Each row is a point. Each copy is the shape, with its points in the same order, turned, moved and blurred by noise. Say if it was mirrored as well.

Shape (8 x 3)
[[-23 -42  -2]
 [ 26  32 -49]
 [-61 -45  41]
 [ 59  32  51]
 [ 22 -46  59]
 [ 34 -77 -16]
 [ 43  12  23]
 [-60  34   0]]
Copy 1 (8 x 3)
[[ -5 -30   9]
 [ 66 -36 -63]
 [-49   9  23]
 [ 70  62 -23]
 [ 22  37  47]
 [ 52 -40  54]
 [ 57  31 -17]
 [-31  -3 -64]]
Copy 1 is: only turned
Copy 2 (8 x 3)
[[  4  38 -56]
 [ -9 -47   8]
 [ 18  84 -33]
 [ 95 -14  25]
 [ 91  39 -39]
 [ 49  -6 -95]
 [ 64 -19   2]
 [-23  26  23]]
Copy 2 is: mirrored
Copy 3 (8 x 3)
[[-29  -8  -5]
 [ 64  33 -23]
 [-61 -13  42]
 [ 86 -10  55]
 [ 15 -52  35]
 [ 12 -59 -41]
 [ 60 -16  25]
 [-13  62  28]]
Copy 3 is: only turned

Shape (9 x 6)
[[ -9 -29 -19  27  33  32]
 [-14 -21 -32 -47  -6  14]
 [-96  68  -3  44 -17 -15]
 [-35  73  29  47 -64 -46]
 [-12 -29  -5 -34  76   7]
 [ 18  24 -78 -38  38  23]
 [-24 -29 -26 -67  18  16]
 [-64  78  37  41 -36 -91]
 [-13  26  27 -40  21  43]]
Copy 1 (9 x 6)
[[ 32 -75  30  -9  -5   8]
 [ 40   0  43 -63 -10  25]
 [  4  18 -46  53 -58  30]
 [-63  22 -58  34 -24  -4]
 [ 73 -30  64 -20  46  21]
 [ 64 -22  -4 -66  55  62]
 [ 55  22  60 -66  -5  35]
 [-26  50 -51  76 -19 -28]
 [ -2   0  50 -10  19  61]]
Copy 1 is: mirrored
Copy 2 (9 x 6)
[[  -6  -58    4  -19   37   13]
 [   3  -11  -57  -67    3   23]
 [ -38   23  -86   75   42   29]
 [ -23   59  -76   71    0  -45]
 [  38  -23  -10  -37   56   44]
 [ -45   12  -15  -97   60   16]
 [  24  -11  -45  -78   10   51]
 [  11   65 -104   90   35  -40]
 [  12   27    4  -13    9   66]]
Copy 2 is: mirrored
